Every row gives one point. A path goes straight from each point to the next, and from the last back to the first. The post is the endless flat space through its rows: a point in 2 columns, a line in 3, a plane in 4, and so on, so that a path can go around it. Count how often the path circles the post. Going back the other way cancels.
In the rows, zero is written as 100.

Post (2 x 3)
163,97,111
93,118,83
Path (23 x 3)
195,64,59
75,87,76
80,83,136
61,89,81
141,78,133
112,108,159
102,85,92
152,95,57
127,91,35
181,57,102
33,118,113
126,134,131
126,145,68
142,97,36
144,56,77
149,83,60
122,119,32
108,79,65
94,73,125
161,132,179
144,131,109
195,113,84
137,159,48
Times around: 2

Post (10 x 11)
71,123,71,76,45,146,75,61,149,91,59
67,92,160,101,31,128,154,77,92,100,119
95,131,137,112,98,68,93,108,135,5,75
125,81,121,77,162,67,127,125,101,134,104
66,32,79,107,83,93,25,97,116,112,169
71,97,107,143,57,101,177,84,124,104,137
130,85,63,164,24,178,128,122,135,47,139
67,128,131,86,76,97,85,37,75,172,94
59,97,146,165,20,44,116,99,82,84,75
115,139,114,69,72,66,127,113,77,11,87
Path (18 x 11)
69,87,99,75,32,94,115,63,95,73,128
42,75,188,73,96,128,184,47,149,129,128
15,106,91,103,53,67,100,59,111,15,69
47,128,141,149,55,90,105,102,143,67,50
116,91,24,63,79,93,156,188,142,53,98
155,183,82,86,73,176,125,110,97,87,84
82,164,24,177,82,125,95,83,116,130,40
78,67,97,93,72,76,114,101,117,8,88
74,112,75,103,51,82,75,57,135,62,75
93,86,69,104,41,83,102,95,84,126,134
74,111,144,114,17,93,76,122,109,95,130
95,66,87,100,22,107,91,94,101,104,106
112,151,120,103,98,129,162,64,176,23,77
113,97,90,119,35,133,124,98,73,99,53
66,72,114,153,93,6,74,128,78,101,96
55,152,100,107,70,82,137,123,94,70,133
95,127,119,151,57,101,108,99,85,100,31
61,69,105,123,22,122,99,64,95,155,66
Times around: 0

Post (17 x 18)
93,118,106,116,129,111,57,107,111,101,103,80,109,65,98,100,117,104
88,126,83,73,132,110,111,72,131,104,126,127,119,96,140,124,89,116
86,53,70,104,53,106,104,81,149,121,125,64,69,34,118,95,20,129
117,70,84,134,132,101,163,115,132,86,34,133,75,83,69,108,97,117
99,138,99,82,93,79,99,120,107,74,92,114,106,110,113,94,93,102
107,88,79,96,106,82,131,103,136,135,115,89,97,114,112,97,76,102
112,84,120,132,185,102,105,88,53,103,92,83,115,72,104,97,89,86
98,101,96,80,91,100,102,92,114,120,127,151,70,115,111,93,81,136
70,88,110,158,95,66,40,129,89,100,108,47,42,64,112,142,136,89
102,85,95,89,119,77,128,76,150,78,114,115,98,109,96,84,95,126
99,106,74,72,85,98,108,68,118,102,113,90,87,121,89,111,85,110
82,114,118,76,81,89,78,83,95,101,110,132,133,89,104,109,119,76
93,92,91,114,122,130,98,114,125,70,97,95,100,84,128,95,101,90
120,139,124,108,105,115,105,104,89,71,130,93,124,67,100,120,103,82
94,134,120,129,134,115,79,56,124,113,132,147,112,132,111,110,78,129
89,121,92,106,152,109,81,96,124,89,134,145,102,108,92,121,78,91
64,118,116,89,141,115,128,84,123,111,113,127,93,115,102,107,81,101
Path (31 x 18)
62,132,102,105,132,73,94,68,116,87,100,122,110,89,80,143,83,76
112,115,94,112,133,163,84,115,142,93,88,97,96,73,106,86,88,108
102,90,87,65,116,65,99,108,87,101,85,128,107,64,137,81,76,65
104,108,45,93,159,92,101,68,98,86,91,163,111,95,130,106,94,126
75,117,72,81,116,102,93,81,122,104,159,107,122,143,104,88,82,112
57,86,125,81,101,101,106,122,106,113,107,124,90,54,117,119,92,100
117,61,68,104,119,122,47,90,134,79,98,90,102,113,131,82,118,96
157,121,104,110,106,80,78,111,130,70,123,85,93,100,122,100,110,143
94,94,101,113,95,93,93,44,103,107,111,112,54,110,90,129,77,161
80,98,127,74,127,81,77,109,145,59,113,105,114,104,133,92,107,65
89,133,106,112,119,128,121,32,103,146,99,109,95,156,117,135,90,78
93,115,126,89,84,133,92,58,130,83,147,101,127,98,142,81,93,87
101,117,132,95,159,64,113,96,115,79,123,86,101,110,140,104,92,128
109,137,101,101,110,137,88,51,136,101,99,128,123,102,92,142,111,186
71,140,70,87,135,84,119,126,107,67,124,103,90,76,150,109,60,138
51,59,76,50,72,72,125,57,109,146,88,138,89,93,95,61,105,108
87,164,90,45,150,133,74,42,117,95,156,102,98,72,133,130,126,119
105,98,92,104,77,117,91,134,168,115,82,139,72,102,101,83,55,118
142,141,83,90,124,60,71,162,102,65,98,115,99,130,85,137,113,103
107,68,100,141,109,77,134,149,122,84,96,100,98,107,72,90,91,94
116,128,87,177,195,175,47,135,149,59,78,114,120,33,75,122,81,159
84,94,125,108,104,121,82,96,110,98,94,78,73,140,116,100,85,94
144,91,116,139,100,103,85,51,137,87,94,117,100,123,85,97,84,107
96,163,95,54,132,134,90,92,61,59,62,124,103,100,130,100,32,90
80,72,101,55,163,92,106,66,119,157,140,147,90,165,50,114,118,85
43,99,96,116,113,85,89,120,99,149,101,75,100,64,120,144,82,92
117,61,83,113,85,91,149,91,129,76,118,94,70,75,95,92,109,136
125,158,114,148,147,122,100,94,143,84,118,153,90,125,63,95,91,119
76,128,45,62,132,97,104,99,98,123,71,117,5,146,109,121,69,114
102,85,111,118,100,71,132,90,100,86,144,120,70,114,88,108,91,86
93,95,101,113,159,114,123,71,139,94,146,112,117,105,62,115,138,78
Times around: 1

Post (17 x 18)
108,81,80,104,124,84,103,136,121,108,135,106,78,137,84,42,47,106
84,81,81,110,96,126,101,86,95,97,78,109,115,124,117,99,67,119
80,119,87,89,64,150,86,122,92,132,76,106,99,144,91,113,118,84
113,125,88,141,127,70,95,97,98,127,151,132,91,101,123,90,74,71
100,96,121,87,115,84,89,109,96,99,91,140,102,90,142,56,86,123
92,125,102,101,120,71,105,134,98,94,114,95,123,121,74,97,108,104
109,131,81,72,66,78,114,94,72,98,76,75,98,87,147,95,101,86
92,114,135,75,94,85,86,72,120,75,89,116,109,103,96,126,94,94
101,83,120,110,57,68,91,87,65,112,119,99,47,124,120,75,124,88
117,79,96,134,81,80,71,44,125,92,102,124,141,90,94,103,119,105
52,110,117,82,105,97,76,96,142,82,86,139,144,84,85,117,98,116
93,118,153,83,77,87,126,120,112,116,75,100,140,59,103,111,91,106
129,98,63,39,83,45,115,93,105,120,59,75,130,141,59,65,84,120
81,149,95,122,63,117,96,81,106,121,110,102,139,101,119,142,111,108
92,142,95,131,74,101,110,144,114,134,82,123,144,147,90,113,72,115
77,149,122,96,99,90,79,110,107,84,71,88,72,77,80,124,109,96
99,80,90,76,79,80,91,94,91,65,103,79,66,62,84,124,88,123
Path (24 x 18)
83,115,127,137,103,67,109,131,114,89,145,91,163,120,155,103,65,157
86,85,152,44,79,115,75,87,128,73,54,143,111,57,112,113,140,107
62,108,118,149,52,107,109,81,124,98,95,138,133,154,87,143,61,109
99,161,46,49,95,74,145,36,46,145,44,77,155,101,151,104,59,71
100,63,101,124,45,148,76,116,91,90,126,80,114,64,104,148,137,88
159,110,65,74,94,12,114,103,107,105,68,79,70,144,89,82,91,126
85,122,136,121,90,84,121,129,144,88,62,113,148,95,82,81,112,134
102,166,117,109,123,60,87,89,129,100,75,141,128,83,112,70,84,87
84,148,150,56,37,122,124,100,31,161,76,96,111,72,124,121,173,91
100,104,70,18,35,58,138,100,69,116,99,56,84,80,60,115,142,166
133,93,133,106,99,79,78,107,124,131,44,107,73,102,113,62,86,104
80,112,159,116,85,89,54,84,132,72,67,126,98,95,105,103,87,159
115,152,119,152,120,90,129,161,59,103,93,53,112,79,62,123,86,104
89,140,79,74,107,80,88,99,100,79,79,90,76,131,95,79,72,119
33,169,181,185,154,68,61,127,66,99,87,132,82,192,127,48,81,94
76,124,81,94,43,66,53,117,172,113,71,146,116,134,110,86,70,105
155,133,36,73,115,98,118,100,126,111,104,108,146,89,90,137,106,95
84,130,133,95,5,67,107,118,82,95,59,124,54,64,97,111,129,138
62,103,76,68,82,95,80,59,81,120,82,73,62,119,77,57,94,74
75,151,124,156,67,45,45,80,125,86,98,139,159,116,119,130,85,138
58,76,103,38,60,121,92,43,146,97,125,73,144,66,112,146,111,157
101,159,124,55,110,103,148,131,81,148,53,148,150,104,174,89,82,71
119,117,73,134,107,85,80,51,122,116,112,127,77,168,63,91,31,50
106,72,65,104,128,134,97,132,96,91,114,87,128,137,85,79,40,132
Times around: 3
